Every row gives one point. Each copy is the shape, with its points in the same order, turned, moved and blurred by noise. Say if it was mirrored as well.

Shape (5 x 2):
[[ 12 -17]
 [-24 -38]
 [ 12   9]
 [-57 -30]
 [ 15  30]]
Copy 1, 5 rows:
[[ 18 -14]
 [-19 -24]
 [ 23  13]
 [-57  -9]
 [ 35  32]]
Copy 1 is: only turned
Copy 2 (5 x 2):
[[  2  17]
 [  5 -32]
 [-15  25]
 [-18 -56]
 [-33  48]]
Copy 2 is: only turned
Copy 3:
[[ 18  -8]
 [-15 -34]
 [ 14  20]
 [-50 -30]
 [ 15  41]]
Copy 3 is: only turned

Shape, 7 rows:
[[ 11   7  61  14]
 [ 13  25  16  17]
 [-47  -2   2  43]
 [ -2 -34   7 -16]
 [ 33  -1 -27 -44]
 [-50  33 -19  17]
 [ 30 -17   3  25]]
Copy 1 (7 x 4):
[[ -6  15  27  33]
 [  2  33  -7   4]
 [-28 -20 -50   5]
 [ -3 -15  21 -36]
 [ 17  37  20 -70]
 [-43  21 -54 -19]
 [ 35   1  -1  -8]]
Copy 1 is: only turned
Copy 2, 7 rows:
[[-28  -2  43  39]
 [ 10   0  18  31]
 [ 16 -61  25  -2]
 [-32  -9 -15  -6]
 [ -5  33 -44  -3]
 [ 40 -34  17 -24]
 [ -8 -16 -23  40]]
Copy 2 is: mirrored
Copy 3 (7 x 4):
[[ 13  49  35 -18]
 [  6  23  20  21]
 [-27 -23  14 -24]
 [ 41   0 -11 -28]
 [ 74  -1 -18  32]
 [-10 -48  34  14]
 [  8  29 -27   1]]
Copy 3 is: mirrored
Copy 4:
[[ 36  34  35  28]
 [ 22 -14  31  22]
 [-34  -5  35  72]
 [-13  22 -21  19]
 [ -1 -26 -29 -25]
 [-47 -30  48  36]
 [ 25 -10 -15  42]]
Copy 4 is: mirrored

Shape, 11 rows:
[[-27 -10  33  19  16  10  39 -25]
 [ 20 -37   9   0 -12  22 -41  37]
 [-24 -54  41  29  42  24  22 -13]
 [ -3 -29  23 -21  -4 -31  23 -11]
 [ 36   1  17  -5 -24  14 -13  13]
 [ 43 -10  19 -18   7   8 -56  -9]
 [-19   7 -30  -5 -34 -54 -18 -18]
 [ 45  12 -54 -17   5 -27   9 -16]
 [-12  46 -31 -13  -3 -59   3  -6]
 [ 22  14 -17  24 -39 -71 -21 -11]
 [-30 -40  25   6  10  41  36 -47]]
Copy 1, 11 rows:
[[  1 -49  36  -6   0  -1  -2 -53]
 [ 28   2  19 -10  15  45 -13  41]
 [ 27 -74  34  -5  31  29 -16 -43]
 [ 28 -15   9 -40  11 -16  15 -26]
 [ 17  21  21  -6 -19  31   7   9]
 [ 50  15 -20  12 -16  28 -18  15]
 [-16 -18 -26 -37 -28 -42   6  27]
 [-20  12 -59 -14 -16  14  42 -11]
 [-30  -2 -31   0 -19 -59  28   3]
 [  4 -17 -21 -21 -53 -29  46  42]
 [  2 -53  28 -32   1  28 -35 -64]]
Copy 1 is: only turned
Copy 2 (11 x 8):
[[ -7 -48   7 -10  24  -1   0  53]
 [-30  15  55   2  -3   5  -6 -30]
 [-10 -32  40  -5  69   2 -26  42]
 [ -9 -58   2 -32  21   2  11 -14]
 [  1 -22  37  13 -29  -3  -3 -28]
 [ -7 -10  22   9  -2 -21 -47 -49]
 [-56 -31 -50  -4 -24  -5  19 -23]
 [ 22  -2 -49  18  -5   4  23 -32]
 [-19 -15 -60 -15 -36 -29  28  -7]
 [-48 -32 -28  18 -25 -37  39 -45]
 [ -9 -50  12  -1  36  37 -29  48]]
Copy 2 is: mirrored
Copy 3 (11 x 8):
[[ 22  36  51  22 -21  26   2 -22]
 [-42 -21  -8   7 -24   4 -19  22]
 [-20  19  78  45 -21  24   8  -6]
 [ 12  -2  15  35  22   5 -14 -35]
 [  0 -16 -10 -13 -22  12 -41   2]
 [-29 -21  14 -44   5  -7 -37   2]
 [ 32  23 -31   7  19 -52  -1  -5]
 [ 45 -29 -13 -29   9 -24  27  -7]
 [ 60  29 -26 -13  34 -24  18   7]
 [ 50  -2 -18  12   7 -76 -27   2]
 [-13  28  57  21 -42  24  13 -51]]
Copy 3 is: mirrored
Copy 4:
[[-27  -5  29  32  27  16  -3 -29]
 [ 42 -30 -33   8  -9   8  47  25]
 [ -5 -48  17  28  34  47   0 -31]
 [  4 -26  27  -1   9 -35  -5  -8]
 [ 35  11   1  14  -4 -11  32  27]
 [ 48   3 -29 -11  38 -10  44  27]
 [-16   8 -40  -4 -12 -64 -17 -10]
 [ 43  30 -13   0  -2 -37 -48  14]
 [-31  34 -26  -8  -4 -51 -44  23]
 [ -2  11 -45  33   3 -84 -13  19]
 [ -7 -14  32  14  21  33   8 -69]]
Copy 4 is: mirrored

Shape (13 x 9):
[[-10 -13  24  54  43 -39  -3  19  35]
 [-26  -6   9  20 -12  37 -28   1   4]
 [ 38  15  38  15  -9  10  49  35  19]
 [ -5   3  48  31  15 -19  32 -11  35]
 [-39 -19 -30 -12 -47 -18 -60   6 -34]
 [ 24  45  66  30  38 -17  17  33  30]
 [ 19  50  37  56   7  -5   4  -2  10]
 [ 25  -2 -10  -3 -16  32 -41   2  25]
 [ 22  14  -9  19 -15  48  11  15  -3]
 [-31 -22 -13 -18  17  -5 -54  -4 -53]
 [ -9  26 -12  20 -20  39 -15  40  -6]
 [  1  46  33  -3 -10  48  -7  32  19]
 [-33  30 -34 -21  15 -36  22   1  -7]]
Copy 1:
[[ 20  36  16  -4  14 -40 -28  -3  62]
 [-18 -19  25 -11  -4  -1  15   6   5]
 [  6  34 -28  53  -5   9  28 -41  31]
 [ 31  12 -10   8 -20 -32 -13 -43  35]
 [-61  14  -7 -19 -13 -15   4  88 -31]
 [ 43  42  17  57 -23  -5 -28 -33  53]
 [  9  -7  -2  54  14 -14 -35 -24  25]
 [-32  -3 -10  -4  -5  53   1  17  23]
 [-18  -8  -6  32  24  32  25 -12   0]
 [  1  15  15 -20  -7   0  16  84 -12]
 [-40   4  33  35  10  14  12   1 -11]
 [-14   1  34  44 -31  36  12 -19   7]
 [ 21  54  -4 -17   6  -2 -10   7 -51]]
Copy 1 is: only turned
Copy 2:
[[ 37   3  19 -12  24 -13  11  17  91]
 [-28  -8  40  -2 -16   6  23  28  15]
 [ 37  -5 -15 -26 -28  46  40 -26  37]
 [ 31 -11  19 -32  34  30  22  -6  55]
 [-17  26  29  32 -14 -23 -35  43 -32]
 [ 61 -17  33 -33 -13  13  27 -47  76]
 [ 44 -29  34  -7   6  -4  53 -29  34]
 [-31 -19  16  41 -30  19   8  -3  27]
 [-12 -28  -7  -4 -38  12  46  -2  11]
 [-11 -25  34   0 -21 -34 -54  48  -4]
 [-16   4  19  -3 -50 -16  39  -1   6]
 [-11  -6  42 -19 -50  21  36 -35  25]
 [ -6   6 -16 -34  16 -35 -33 -24   6]]
Copy 2 is: mirrored
Copy 3:
[[ 41 -71 -14 -15  16 -33 -19 -27  14]
 [ 36 -23   6  12 -35   1  19  15 -33]
 [ 63  12  38   8  30 -28   7   2  47]
 [ 37 -34   7  26  41 -31  -9 -28   0]
 [-46 -34   9   2 -68 -25  34  42 -23]
 [ 56 -37  33 -12  45  -5 -54  -5  34]
 [ 51 -13  20  23   0 -16 -58  -3  20]
 [ 24 -12  12  11 -45  28  29  -3  16]
 [ 52  29  18   7 -30  -9  13   8  10]
 [-31 -30  25 -40 -55 -11  15  -1 -51]
 [ 46   7   9  -6 -40  -3   0  50  -3]
 [ 50   5  30   7   6  30  -4  40   3]
 [-36  12 -23 -29   8 -29  -2   8   6]]
Copy 3 is: only turned
